Rows are points. Each copy is the shape, with its points in the same order, stretched, turned, moved and blurred by noise. Some copies are also mirrored. Which?

Shape:
[[-0.19  0.09]
 [-0.42 -0.02]
 [-0.35  0.04]
 [-0.24 -0.35]
 [-0.01  0.38]
 [ 0.69  0.65]
 [ 0.83  0.27]
 [-0.23 -0.46]]
Copy 1 (8 x 2):
[[-0.33  0.09]
 [-0.48  0.04]
 [-0.41  0.09]
 [-0.41 -0.36]
 [ 0.02  0.43]
 [ 0.75  0.46]
 [ 0.81  0.08]
 [-0.47 -0.45]]
Copy 1 is: only turned
Copy 2 (8 x 2):
[[-0.16 -0.03]
 [-0.33  0.14]
 [-0.26  0.06]
 [ 0.01  0.31]
 [-0.11 -0.38]
 [ 0.22 -0.99]
 [ 0.60 -0.79]
 [ 0.12  0.38]]
Copy 2 is: mirrored
Copy 3:
[[-0.28  0.11]
 [-0.49  0.17]
 [-0.40  0.04]
 [-0.43 -0.31]
 [ 0.12  0.44]
 [ 0.56  0.29]
 [ 0.69  0.00]
 [-0.45 -0.34]]
Copy 3 is: only turned
Copy 4 (8 x 2):
[[-0.18  0.02]
 [-0.40 -0.10]
 [-0.32 -0.05]
 [-0.11 -0.44]
 [-0.10  0.33]
 [ 0.51  0.72]
 [ 0.76  0.34]
 [-0.06 -0.54]]
Copy 4 is: only turned

Shape:
[[ 0.23 -0.15 -0.09]
 [ 0.27 -0.10 -0.26]
 [-0.20  0.06 -0.21]
 [ 0.16 -0.38  0.12]
 [ 0.18  0.26 -0.44]
 [ 0.00  0.34  0.35]
 [-0.92 -0.02  0.01]
 [-0.80  0.42  0.77]]
Copy 1, 8 rows:
[[ 0.06 -0.09 -0.15]
 [ 0.09 -0.08 -0.34]
 [ 0.06  0.33 -0.09]
 [ 0.15 -0.19  0.13]
 [-0.08  0.20 -0.51]
 [-0.45  0.16  0.20]
 [ 0.20  0.81  0.46]
 [-0.54  0.64  0.90]]
Copy 1 is: mirrored
Copy 2, 8 rows:
[[ 0.12 -0.06  0.25]
 [-0.05  0.07  0.28]
 [ 0.11  0.19 -0.08]
 [ 0.23 -0.29  0.24]
 [-0.12  0.30  0.20]
 [ 0.65  0.23  0.20]
 [ 0.48  0.04 -0.77]
 [ 1.18  0.22 -0.34]]
Copy 2 is: mirrored
Copy 3:
[[ 0.37 -0.02  0.11]
 [ 0.63  0.06 -0.10]
 [ 0.07  0.26 -0.28]
 [ 0.44 -0.28  0.28]
 [ 0.51  0.43 -0.49]
 [ 0.06  0.41  0.41]
 [-0.66  0.02 -0.18]
 [-0.82  0.56  0.59]]
Copy 3 is: only turned
Copy 4, 8 rows:
[[ 0.09  0.12 -0.09]
 [ 0.04  0.27  0.02]
 [-0.36  0.17 -0.26]
 [ 0.15 -0.21 -0.07]
 [-0.17  0.62 -0.12]
 [ 0.00  0.14 -0.79]
 [-0.89 -0.37 -0.58]
 [-0.53 -0.39 -1.38]]
Copy 4 is: mirrored
